Each point is reached from the start by the listed moves, each made once or not at all, plus a little noise. Is the number of moves made odd or even? Then give how often each move was made.
In the rows, zero is written as 128.

Moves:
(1): [184 126 108  83 111 126]
(2): [122 159 115  77 144 170]
(3): [124 108 181 103 129 131]
Start: [128 117 154 152 136 154]
Points:
[176 126 176  30 137 198] -> odd (1, 1, 1)
[120 129 196  78 152 200] -> even (0, 1, 1)
[180  96 187  80 121 156] -> even (1, 0, 1)

Moves:
(1): [162 130  97  92 159 147 173  99 127 139 119]
(2): [153 184 135 108 101 103 143 152 120 157 108]
(3): [112 120 154 118 144 127 143 161 162 112 129]
(4): [164 107 123 151 139  96 118 142 114 122 123]
(5): [102 143 157 126 170 129 127 147 125 185 154]
(6): [131 138 120 153 115 189 123 125 139 131 124]
(7): [108 152  89 175 139  88 149 104 162 133 154]
(8): [143 110 107 113 101 119 155 143 151  96 180]
(9): [137 130 138 110 105 114  94 114 175 150 117]
Start: [ 95 157 101 103 145 144 141 124 124 108  96]
Points:
[169 215  53  82 166  44 204 130 200 190 153] -> odd (1, 1, 0, 1, 1, 0, 1, 1, 1)
[158 216 131  67 180 154 166 170 189 208  72] -> odd (1, 1, 1, 1, 1, 1, 0, 0, 1)
[141 240 108  54 154 187 159 122 172 228  80] -> odd (1, 1, 0, 0, 1, 1, 0, 0, 1)
[162 232  22  84  98 139 211  93 235 142 128] -> even (1, 1, 0, 0, 0, 1, 1, 1, 1)

Moves:
(1): [150 123 139 136 151 115 107 144 136 140 119 115 126 110 106  94 109 134
 121 158]
(2): [123 155 144 148 105 134 145 125 133 126 115 161 137 164 125  95 130 128
 130 127]
(3): [149 113 126 132 105 130 151 139 126 104 138 116  80 122 134 133 141 160
 124 126]
(4): [168 136 120 130 105 124 128 122  90  94 107 149 106 107 149 115 138  94
 139 122]
(5): [126 131 119 123 141 119 164 147 116 137 130 122 121 121 152 134 136 122
 129 145]
(6): [121 134 117 135 153 151 120 129 114 129 132 135 134 113 145 147 130 158
 115 135]
(7): [181 112 127 109 121 149 136 143 140 139 151 146 133 124 116 114 130 148
 118 123]
(8): [ 99 135 138 113 112 141 138 108 148 118 136 140 131 113 150 131 147 122
 132 117]
(9): [134 126 128 124 144 108 135 116 156  89 172 124 130 109 118 104 100 147
  97  92]
(10): [124 118 133 143 125 136 113 127 142 124 134 136 142 126 117 120 123 107
 122 116]
(11): [133 108 127  94 175 153 119 157  83 160 147 134 105 103 114 117 119 150
 168 138]
(12): [160 119 156 129  99 117 122 148 122 118 130 142 140 140 129 118  95 121
 118 133]
(13): [131 150 124 122 112 137 125 159 114 119 127 113 138 125 117 130 131 122
 121 120]
(14): [123 125 111 129 136 138 116 133 135 136 122 116 133 135 148 138 130 135
 142 138]
(15): [128 143 148 129 134 140 143 125 126  99 171 120 136 126 124 122 152 133
 130 120]
(16): [127 148 114 127 106 137 143 104 115 136 128 125 101 131 139 135 143 118
 143 145]
(17): [139 141 143 139 136 119 134 129 149 158  97 120 104 141 116 139 117 114
 139 113]
(18): [166 130 102 133 131 120 147 147 144 110 130 153 123 121 123 116 114 121
 140 160]
Start: [140 106 128 135 118 121 139 141 117 124 129 107 120 130 128 157 139 144
 123 141]
Points:
[242 119  86 126 113 173 249 178 101  82 212 126  53  93 166 163 187 209
 127 198] -> odd (0, 0, 1, 0, 1, 1, 1, 0, 0, 0, 0, 0, 0, 0, 1, 1, 0, 1)
[173 147 161 125 138 170 129 176  98  50 199 133 123  68 114  43 136 136
 146 109] -> even (1, 1, 0, 1, 0, 0, 0, 1, 1, 1, 1, 0, 1, 1, 1, 0, 0, 0)
[193 168 175 177  60 155 158 171 134  61 114 111  72 120 133  94 177 114
 143 117] -> even (1, 1, 1, 1, 0, 0, 0, 1, 0, 1, 0, 0, 1, 1, 1, 0, 1, 0)

Moves:
(1): [134 164 124 139 147 136 139 136 124 138 115 132 130 106 142 139 135 127
 115 130 124 143 135 125]
(2): [100 126 133 156 110  95 130 111 132 121 132  88 142 117 120 128 118 137
 139 135 127 135 133 132]
(3): [127 112 135 134 136 135 114 127 133 121 136 148 137 141 104 127 124 114
 150 108 134 144 130 133]
(4): [130 130 133 150 120 114 140 136 119 117 115 150 144 130 120 113 140  98
 131 114 125 110 119 141]
(5): [129 140 130 134 138 121 120 127 133 139 132 130 129 129 121 129 133 138
 133 129 123 125 137 137]
(6): [132 113 146 131 121 114 131 128 125 142 134 150 137 136 144 118 120 123
 116 125 150 130 149 131]
(7): [120 125 106 132 146 116 128 117 130 122 126 146 131 117 123 139  93 135
 131 120 131 126 148 110]
(8): [115 107 129 125 123 127 121 123 142 131 133 144 126 134 116 133 127 131
 111 137 148 142 131 140]
(9): [141 122 137 132 137 114 132 114 121 139 128 128 129 139 136 137 129 121
 127 126 122 110 122 129]
(10): [122 120 139 132 132 136 127 138 156 108 147 124 145 106 131 114  95 123
 140 129 118 127 106 120]
(11): [129 134 104 123 116 118 139 139 141 136 125 116 135 144 129 140 134 124
 120 124 138 128 112 125]
(12): [119 129 132 155 136 131 136 132 115 128  93 166 119 125 127 115 127 111
 134 144 128 155 143 129]
(13): [136 118 140 130 128 127 139 134 136 146 123 120 130 122 123 142 125 119
 129 133 127 124 128 126]
(14): [132 128 132 132 123 127 105 129 126 126 135 126 140 139 132 118 132 136
 110 139 144 120 144 127]
(15): [115 138 137 127 107 113 108 114 100 121 136 135 101 115 130 131 122 114
 136 122 120 136 125 130]
(16): [117 133 120 126 128 117 141 139 116 131 126 127 113 129 141 117 125 111
 108 125 138 133 120 107]
(17): [135 133 107 106 117 121 125 108 134 109 122 129 142 146 115 116 154 126
 137 109 141 120 124 127]
(18): [133 142 112 125 144 106 148 131 126 121 119 129 124 150 113 159 124 140
 134 115 126 129 128 119]
(19): [141 135 135 135 142 129 116 108 141 130 123 129  98 135 129 148 128 128
 142 125 106 127 137 150]
(20): [133 146 122 111 121 144 134 126 137 120 136 131 120 134 110 109 124 120
 133 121 113 144 121 140]
(21): [137 124 116 124 136 121 129 141 138 128 139 127 131 113 123 139 118 136
 124 130 112 132 135 120]
(22): [137 117 132 119 138 122 137 138 124 126 132 128 126 125 130 134 106 118
 132 136 136 118 122 130]
(23): [122 128 128 125 136 112 127 136 124 119 100 125 135 131 122 136 120 114
 133 123 122 132 127 137]
(24): [159 139 124 127 130 126 114 116 115 135 135 140 111 121 143 118 109 138
 127  98 133 127 123 115]
Start: [121 128 142 127 113 131 113 104 142 125 134 132 121 124 127 120 126  97
 114 112 128 114 135 127]
Points:
[169 189  79 151 153  74 103  87 145 152 103 215 102 126 159 121  96  99
  79  78 161 144 205  96] -> even (1, 0, 0, 0, 1, 1, 1, 0, 0, 0, 1, 1, 0, 1, 0, 1, 1, 0, 1, 0, 1, 0, 0, 1)
[102 126 102 105 107  53 119  99 156  71 108 216 139 161  84 119  41  50
 116  95 179 155 152 128] -> odd (0, 0, 0, 0, 0, 1, 1, 1, 0, 1, 1, 1, 0, 1, 1, 0, 1, 1, 0, 1, 0, 1, 1, 0)
[130 187 112 178 184  60 121  90 118 100  79 185  85 131  96 141  29  63
 138  69 128 180 181 118] -> odd (1, 1, 1, 0, 0, 0, 1, 0, 0, 0, 0, 1, 0, 1, 0, 1, 0, 1, 1, 1, 0, 1, 1, 1)
[126  76 163 160 130  56  83  96 172 104 129 185 134 134  86 165  37   7
 142  82 140  92 123 161] -> odd (0, 0, 1, 1, 0, 0, 1, 1, 1, 1, 1, 0, 1, 1, 1, 0, 0, 0, 1, 0, 0, 1, 1, 0)
[160 142 121 129 158  40 159 137 211 120 106 170 162 137  94 190  96  48
 117  77 137 104 133 166] -> even (1, 0, 0, 1, 1, 1, 0, 1, 0, 1, 1, 0, 1, 0, 0, 0, 1, 1, 1, 0, 1, 1, 1, 0)
[165 158 116 124 115  38 125  54 151 128 162 132 133 158  99 119 107 128
 137  51 125 114 156 128] -> odd (0, 1, 0, 0, 1, 1, 0, 0, 1, 0, 0, 0, 0, 0, 0, 0, 1, 1, 0, 1, 1, 0, 0, 1)
